Every row gives one point. The last column is the point's height on a tilted bowl or saddle (a function of degree 2), plus a little noise. Along how many of its main directions does it bend up, bend down or stay straight?
(in the rows, 128 means zero)

Points (18 x 4)
[[139  88 119 100]
 [141  99 158 112]
 [195 127 168 189]
 [129 160 143 115]
 [105 161  79 148]
 [160 114 103 138]
 [ 97 132 111 138]
 [111 126 208 194]
 [135 130  90 135]
 [112 144 131 125]
 [176 144 113 126]
 [105 130 152 131]
 [127 122 157 122]
 [ 66 136 154 179]
 [122  95 165  98]
 [131 116 126 114]
 [ 95 127 109 138]
 [117 136  94 136]]
Directions: 2 up, 1 down, 0 straight

Points (25 x 5)
[[168 140 192  70  50]
 [113 122 128  98 118]
 [125 104  80 124 120]
 [117 170 121 106 116]
 [118 133 127 102 121]
 [193 148 107 110 100]
 [ 84 129 118 132 121]
 [138  94 119  73 108]
 [186 149 117 194  81]
 [111 139 121 103 119]
 [133 108 121 138 127]
 [119 133 125 107 121]
 [142  89 127 114 125]
 [118 103 142 115 119]
 [143 131 139 150 120]
 [150  98  98 146 125]
 [135 107 111 125 128]
 [ 94 112 175  73  77]
 [183 158 154 117  92]
 [160 124 147 156 114]
 [169 131 212 149  59]
 [151 122 120 120 125]
 [135 148 116 161 118]
 [100 134  94 138 120]
 [113  96  77 131 115]]
Directions: 0 up, 3 down, 1 straight

Points (25 x 5)
[[ 92  93  96 178 173]
 [152 132 138 137 157]
 [139 153 153  91 165]
 [130 118 128 107 140]
 [105 146 159 179 108]
 [103 124 146 143 129]
 [149 133 131 187 142]
 [189 170 147 147 174]
 [119 177 163 129 153]
 [143 195 109 122 159]
 [103 151 154 127 125]
 [ 60 149 145 158  59]
 [ 98 112 135 145 135]
 [144 152 128 145 152]
 [ 95 134 153  76  99]
 [174 173 103 150 139]
 [ 96 102  98 148 146]
 [143 148 164 157 147]
 [107  84  95 128 153]
 [148 141 143 155 152]
 [136 105 139 122 149]
 [134 184 116 100 161]
 [120 105 168 148 135]
 [148 118 158 131 151]
 [145  90  96 119 143]]
Directions: 1 up, 3 down, 0 straight

Points (23 x 5)
[[122 131 208  72  38]
 [167 106 154 145 161]
 [138 116 155 158 152]
 [105 119 109 167  96]
 [148 158 112 131 130]
 [126 116 135  74 120]
 [132 133 153 103 120]
 [106  93 111 134 119]
 [154 121 122  98 125]
 [113 152  85 111 134]
 [123 172 141 156 118]
 [158 137 144 132 131]
 [118 145 122 138 119]
 [180 110 129  77  99]
 [188 171 134 109 117]
 [ 62 105 122 125  63]
 [125 135 152 156 126]
 [102 101 144 168 127]
 [113 181 120 113 151]
 [145 124 127 100 130]
 [132 114 113 146 127]
 [189 160 129 116 113]
 [109 191 164 136 107]]
Directions: 1 up, 2 down, 1 straight

Points (47 x 7)
[[151 135 116 137 133  85 114]
 [114 139 130 159 113 146 128]
 [123  94  93 105 101 101  95]
 [113  68  65 121 167 108  72]
 [146 168 102 125 166 136  98]
 [133 131 102 103 142 147 114]
 [113 129 135 156 125  98 118]
 [162 140 141 128 136 129 121]
 [ 89 110 151 108 174 122  97]
 [108 175 100 152 130  82 101]
 [ 96 164  94  74 105 132  81]
 [143 133 150 114  89 108 110]
 [130 133 103 111 177 127 101]
 [119 119 135 123 123 127 123]
 [ 74 147 178 176 127 132  95]
 [144 135  98 156 150  76 103]
 [134 112  95  61 113 179  89]
 [168 157 170 179 136 110 102]
 [160 126 113 100 134 147 115]
 [168 141  37 127 101  51  46]
 [ 87 128 147  89 148 144 101]
 [125 158 144  90 115 106 109]
 [119 146 102 154 100 137 122]
 [102 158  91 110 113 128 104]
 [125  78  79 133 109 110  95]
 [136 120 138 131 105 187 132]
 [ 79 118  93 135 130 120 108]
 [114 119 108 146  66 121 106]
 [116 129  78  80 122 141  93]
 [161 112  98 113 161 138 107]
 [105 126  83 182  81 174 126]
 [163 167 108 114 139 109 105]
 [100 109  95 128 117 128 114]
 [119 153 143 104 145 140 112]
 [150 126 174 121 144 172 117]
 [127 110 102 112  86 129 109]
 [149 139 109 107 128  67 105]
 [143 159 147 120 122 106 117]
 [105 114 145 110 135 148 118]
 [138 158  87 122 111 141 110]
 [159 122 154 114 106  98 110]
 [142 134  65 144 115 134 109]
 [134 140 148 123 167 184 111]
 [106 112  51 116 148  98  77]
 [133 214 155 115 135 159  75]
 [ 99 154 106 183 145 119 107]
 [117 103 120 104 128 152 119]]
Directions: 0 up, 5 down, 1 straight

Points (42 x 7)
[[ 85 158 143 176 164 106 118]
 [106  86 102 139 113  86 103]
 [131 164  99 102 131 126 102]
 [124 124 136 133 114  94 125]
 [ 87 181 135 127 188 118  75]
 [152  94 112 158 137 108 117]
 [ 77  91  95  78 113 106  80]
 [148 171 175 128 176  91 117]
 [141 183 115 113 153  59  70]
 [ 80 125 150 140 152 147 121]
 [166 128 118 128 118 106 104]
 [137 119 141 191 142 113 137]
 [158 149 131 139 106 110 103]
 [147 117  82 126 146 121  92]
 [103 123  88 140 100 125 104]
 [ 80 137 118 166 110  92  91]
 [121 128 128 146 121 102 125]
 [118 139 114 119 138 140 119]
 [136 124 103 132 147 122 113]
 [140  98 179 114 129 131 127]
 [184 133 159 116 108 145  93]
 [111  85 150 132 160 114 153]
 [124 160 110 159 135 171 104]
 [105 121 212 109 137 180  97]
 [ 99 131 127 143  82  83  94]
 [ 80 134 155 117 134 142 117]
 [175 167 153 128 190 107  96]
 [ 96  79 123 109 137  91 118]
 [115 105 152 114 158 126 134]
 [153 125 133 113  63 207 182]
 [127 116 145 138 135 148 133]
 [131 186 115  97  78  90  74]
 [107 102 180 126 150  95 163]
 [118  97 146 175 121 131 131]
 [133 134 122 130 107  85 109]
 [138 137 157 138 113 148 125]
 [130 103 175 121 136  99 146]
 [127 165 170 135 124 130 107]
 [ 80 141  97 144 115 158 106]
 [135 128 123 147  80 166 133]
 [123 172 150 125 114  76  89]
 [110 148 138 194 109 159  90]]
Directions: 1 up, 5 down, 0 straight

Points (46 x 7)
[[143 152 144 113 180 130 113]
 [104 133 133 100 130 126 135]
 [178 119 168 156 122 162 111]
 [116 150  90 115 110 102 120]
 [140 116 122 117 129 158 139]
 [139 111  84 122 123  94 124]
 [126 163 152 103 172 139  92]
 [ 80 115 152 137 103 138 137]
 [118  87  91 119 103 122 108]
 [135 162  85 110 135 159 137]
 [117 133 169 132 173  95  88]
 [135 132 153 163 111 131  94]
 [125 119  98 134 154 118 144]
 [151 137 122 133  89 130  96]
 [107 165 142 111  96 110  91]
 [ 75 111 150  94 117 114 134]
 [132 133 108  94 139 198 122]
 [169 161  96 141 142 147 139]
 [128  66 137  90 117 100 107]
 [141 102 170 101 149 106 128]
 [119 110 140 117  80 134 112]
 [141 162 138 115 121 167 106]
 [122 122 118  85 101 133 116]
 [102 130  90  95 116  95 121]
 [152 102 106 107 185 112 155]
 [109 196 144  72  90 172  76]
 [121 106 113  85 141 112 129]
 [125 116  96 124  88 146 126]
 [125  97  92 178 142 224 179]
 [ 94 119 194  96 146 143 109]
 [141 115 150 102 158 134 130]
 [119 106 173 118 172 105 111]
 [108 140 108  72 144 121 131]
 [112 134 171 114  74 122  78]
 [117 145 120 147  81 109  79]
 [ 86  96 178  97 116 124 130]
 [139  71 135 128 103 116 109]
 [ 77 174 152 163 115 177 128]
 [137 112 145 129  95  78  74]
 [104 164  96 108 133 140 146]
 [103 142 127 117 183 105 116]
 [122 129 132 121 154 156 137]
 [153 179 160 170 108 140  31]
 [175  89 102 132 172 149 159]
 [157  94 128 157 108 129 122]
 [150 125  58 109 145 137 135]]
Directions: 1 up, 3 down, 2 straight

Points (70 x 9)
[[149 119  91 154 203  92  89  91 156]
 [115 124 114  94 122  86 102 129 131]
 [113  55  76 122 102 123 137 173 164]
 [141 157 110  99 151 109  78 117 147]
 [139 172 140 146  97 127 107  98 126]
 [ 82 140 166  62 116 185 111 135 185]
 [126 152  88 117 140  95 127 126 126]
 [ 97 156 142 104 122 153 110 166 134]
 [133 157 152 134 190 120 139 206 167]
 [127 113 170  97 110  59 164 150 160]
 [116 154 152  99 137 131 149 173 143]
 [119  97 122 155 109 143 128 137 133]
 [127 108 153 139 139 118 128 150 141]
 [107 128 169 196 116 148 101 108 149]
 [107 117 120 124 157 147 177 108  89]
 [140 159 129 109 202 123 105 140 149]
 [122 163 122 146 126 130 123 135 123]
 [149 113 167 159 110 151  84 152 172]
 [104 150 164 134 137 106 127 138 134]
 [109 135 144 102 140 141 150 109 121]
 [108 131 151 106 123 121  95  96 135]
 [128  75 145 145 142 137 142 104 130]
 [ 97 180 117 120 164 150 166 146 127]
 [123  93 144 175 197 159 109  90 122]
 [ 74 105 132 140 130 139 146 124 121]
 [114 157 136 117 149 123 156 111 116]
 [150 132 140 117  98 108 125 175 150]
 [141 146 119 135 101 100 142 135 137]
 [137 137 143 128 126 132 130 202 151]
 [138 180 134 153 148 113 145 124 140]
 [140 139 125 100  77 143 159 114 146]
 [155 190 158 129 111 148 137 134 152]
 [140 110 109 108 104 152 170 124 137]
 [ 92  86 106  94 138 117 117  98 131]
 [153 139 180 111 106 145 120 100 158]
 [158 134 130 166 129 151 148 154 145]
 [138 154 206 156 136 155 127 142 178]
 [120 144 120  56 128 145  97 124 152]
 [124 132 171 103  97 130 114 151 141]
 [126 132 119 187 142  99 123 135 147]
 [195 149 211 108 183 138 149 177 245]
 [105 125 121  92 127 109 127 156 126]
 [157 143 199 160  85 163 112  97 177]
 [124 141  93 153 164 136 116 111 108]
 [123 122 140 145 173 111  83 144 156]
 [154 151  84 135 109 125  88 109 143]
 [139 118 149 134 149  89  87 104 161]
 [ 83 102 133 127 119 138 183 131 131]
 [168  78 156  92 108 149 100 107 197]
 [125 152 112 149  89 183 151 110 120]
 [161 188 196 130 143 143 116 134 184]
 [121 141 157 111 134 134 122 141 135]
 [ 74  78 142  93 115 110  87 130 157]
 [119 190 132 160 129 160  83 127 133]
 [119 132 128 203 142 191 111 141 120]
 [108 133 155 128 117 178 155  64 123]
 [141 146 142 142  64 125 161  88 144]
 [130 153 121 131  93  78 161 144 149]
 [131  72 143 108  81 124 129 115 171]
 [139 116 113 170  95 126 139 120 137]
 [114 159 145 180 169 138  89 102 148]
 [152 136 149 157 162 159 156 122 124]
 [118 122 147 161 110 121  97 164 138]
 [159 151 117 114 109 131  98 144 148]
 [112 139  69 140 119 149 106  95 115]
 [173 137 123 180 127 156 109  95 141]
 [112 140  70 148  80 138 174 121 132]
 [113  92 122 152 150 117  96 100 141]
 [185 160 142  91 135 118 174 126 161]
 [141 140 149 147 136 135  72 134 158]]
Directions: 5 up, 1 down, 2 straight

Points (74 x 9)
[[111 129 143 140  96 136 124 121 124]
 [138 116 199 152 110 140 121 125 124]
 [131 132 132 129 153  78  52 100 151]
 [ 72 115 134 141  77 114  95 149 141]
 [120 115 110 110 139 153 127 126 138]
 [164 122 128 141 127 134 113 140 120]
 [170  70  98  92 138 129 140  96 173]
 [153 125  88 116 122  51  90 151 166]
 [120 190 124 136 183 131 114 112 111]
 [106 161 152 118 105 133 122 129 121]
 [133 111  90 118 153 145 134  98 154]
 [ 78 160 109  74 175 137 153  99 162]
 [150 158 135 156 164 142 163 100 117]
 [108 134 160 157 159 143 128 136 120]
 [148 101 133  58  93 140 131 125 170]
 [122  88 108 142 159 116 154 156 144]
 [126 174 149 133 147 123 109 141 106]
 [106 116 121 153 124 106 112 138 129]
 [109  88  97 138 126 103 118 138 138]
 [ 93 127 132 104 127 131 158 130 142]
 [160 118 167  97 122 132  94 119 139]
 [120 131  76 155 161 130 133 119 150]
 [172  73 150 136 151 125 194 118 168]
 [108  78 144 114 118 108 119  88 156]
 [140 118 120 105 124 122 129 150 136]
 [ 75 149 123 125 172 145 141 183 141]
 [106 114 116 137 147 147 116 139 130]
 [135 129 125 130 147 125 135 127 130]
 [114 128 137 149 155 126 181 143 141]
 [129 114 108 107 134 137 111 184 132]
 [102 136 154 140 168 169 170 150 136]
 [139 169 127 165 160 110 149 104 110]
 [157  93 123 132 123 159 109  91 143]
 [152 149 170 127  61  89 144 127 138]
 [102 111 121 143 104 137 109 164 124]
 [104 112 114 113  44 105 125 139 163]
 [ 89 116 107  58  36 128 166  70 249]
 [170 119 157  99 109 189 185  92 179]
 [158 101 128 122 137 151 144 108 144]
 [136 143 145 152 116 118 136 108 110]
 [167 137 171 124 104 112 110  78 118]
 [132 108  99 165 150 112  95 159 138]
 [110 123 120 154 139 168 113 141 127]
 [207 129 135 135 123 138 151 166 129]
 [105 157 118 109 135 132 122 136 129]
 [158 102  93 120 101 103 154 101 164]
 [187 118 113  73 158  99 133 159 166]
 [109 104 154 108 157 112 210 123 182]
 [113 170 115  72 140  93 179 162 179]
 [180 146 146 112  80 132 106 145 120]
 [155 116 137 173 104 135 112  97 113]
 [143 114 163 177 105 152 102 111 113]
 [127 106  87 152 165 160 156 132 151]
 [125 144 102 133  86  59 187 107 195]
 [145 132 136 161 156 197 113 154 140]
 [111 112 131 150 112 154  74 131 132]
 [167 110 148  87 109 132 162 129 159]
 [ 74 125 115 118 115 131  61 153 147]
 [129 117 115  91  65 142 138 174 143]
 [149  90 157 129 130 128 129 140 135]
 [161 128 152 134 165 131 165 115 136]
 [129 145 104 112 157 124 128 142 140]
 [125  91  89 196  90 158 123 178 127]
 [103 148 164 153 161 136  85  96 113]
 [138 132 151 116 145 117  66  79 137]
 [113 127  97 181 112  98 155 139 139]
 [ 98 152 130  96 102 123 125  91 149]
 [ 96 145 124 142 145  71 173 127 164]
 [127  83  72 110 145 112 156 172 149]
 [158 114 153 140 119 111  91  60 127]
 [158 135  47 141 113 108 138 138 170]
 [126 142 147 185 116  90 141 171 122]
 [114 136 152 101 167 129 123 164 143]
 [124 140 151  71 136 119 109 129 150]]
Directions: 5 up, 1 down, 2 straight

Points (64 x 9)
[[138 138 113 146 127  99 141  55 134]
 [ 88 105 152 160 117 116 102 126 122]
 [129 141 114 189 214  80 140 150 168]
 [148  93  96 119 152 133 141 101 131]
 [178 139 137 100  67 142  87 119 162]
 [117 183 115 113  90 154 114 183 177]
 [136 129  79  82 153 123 118 103 149]
 [138 172 123  88 132 142 153 108 171]
 [137 200  86 166  68 127 117 139 187]
 [111 129  93 120 138 125  98 170 155]
 [146 186 155 174  92 116 129 146 156]
 [149 184 170 143 103 122 112  84 169]
 [144 141 144  73 102 184 129 120 173]
 [164 140 138 142 122 156 122 148 151]
 [ 95 106 134 126  98 132 112 172 129]
 [130 150 132 127  93  63 132  92 130]
 [143 137 142 131  96  84 122 101 128]
 [161 133 100 121 115 152 133 106 146]
 [147 106 113 104 105 116 139 146 134]
 [153 111  97  86 139 135 136  93 151]
 [ 63 153 152 113 118 101 130 109 140]
 [112 126 100 111  85 148  96 119 132]
 [128 160 174 150 148 127  75 150 159]
 [127 132 101  98 103  80 115  98 147]
 [149 117  88 142 163 106  89 103 143]
 [179 157 112 111 100 114 127 118 171]
 [121 118 178 141 119 139  81  59 164]
 [ 84 120 145 135 174 164 144 127 152]
 [129 123 129 114 147 175 183 138 163]
 [147 125 143 118  95 120 107  69 142]
 [ 83  64  82 119 167 165 171 106 142]
 [138  94 108 131 141 108 109  70 129]
 [123 177 114 126 170 126 152 107 147]
 [121 113  99  91 143 145 158 167 159]
 [120 180  72 167 139 122 113 127 171]
 [ 99 124 155 167 108 122 103 135 123]
 [124 118 138 149  98 126 130 162 120]
 [113  56 106 110 119 180 117 122 122]
 [105 109 142 135 146 116 138 116 125]
 [106  94 163  82 110  87 102 197 181]
 [125 119 127 145 154 170 107 117 141]
 [128 120  86 116 156  94 136 140 140]
 [160 122 165 134 181 136 144 102 161]
 [123 110 146 183 118 133 145  98 110]
 [107 143 135 120  98 145 130 155 133]
 [146 109 163 134 129 119 113 117 136]
 [ 80 118 124 131  77 126 118 149 109]
 [149 123 137 107 153 116 138 109 144]
 [161 170  75 150 138 175 165 111 187]
 [127 124 176 167 109 135 132 126 118]
 [110 173 105 167 160 151  99 136 160]
 [ 73 109 139  95 131 128 114 145 149]
 [128  57  97 160 153 119  87  96 131]
 [ 98 111 125 132 111 135 151  94 107]
 [158 207 139 107 143 147 118 151 177]
 [128 114 142 130 146  95  96 117 143]
 [136 177 135 179 151 118 136 140 165]
 [108  59 145 129 148 134 126 129 138]
 [171 115 143 109  98 106 147 100 135]
 [ 89 158 139 110  77 131 135 161 137]
 [105 180 139 151 126 121  63 140 171]
 [164 147 110  60 145 157 143 118 184]
 [135  84 131 142 170 142 155 135 149]
 [105 139 147  79 121 163 149 122 159]]
Directions: 5 up, 1 down, 2 straight
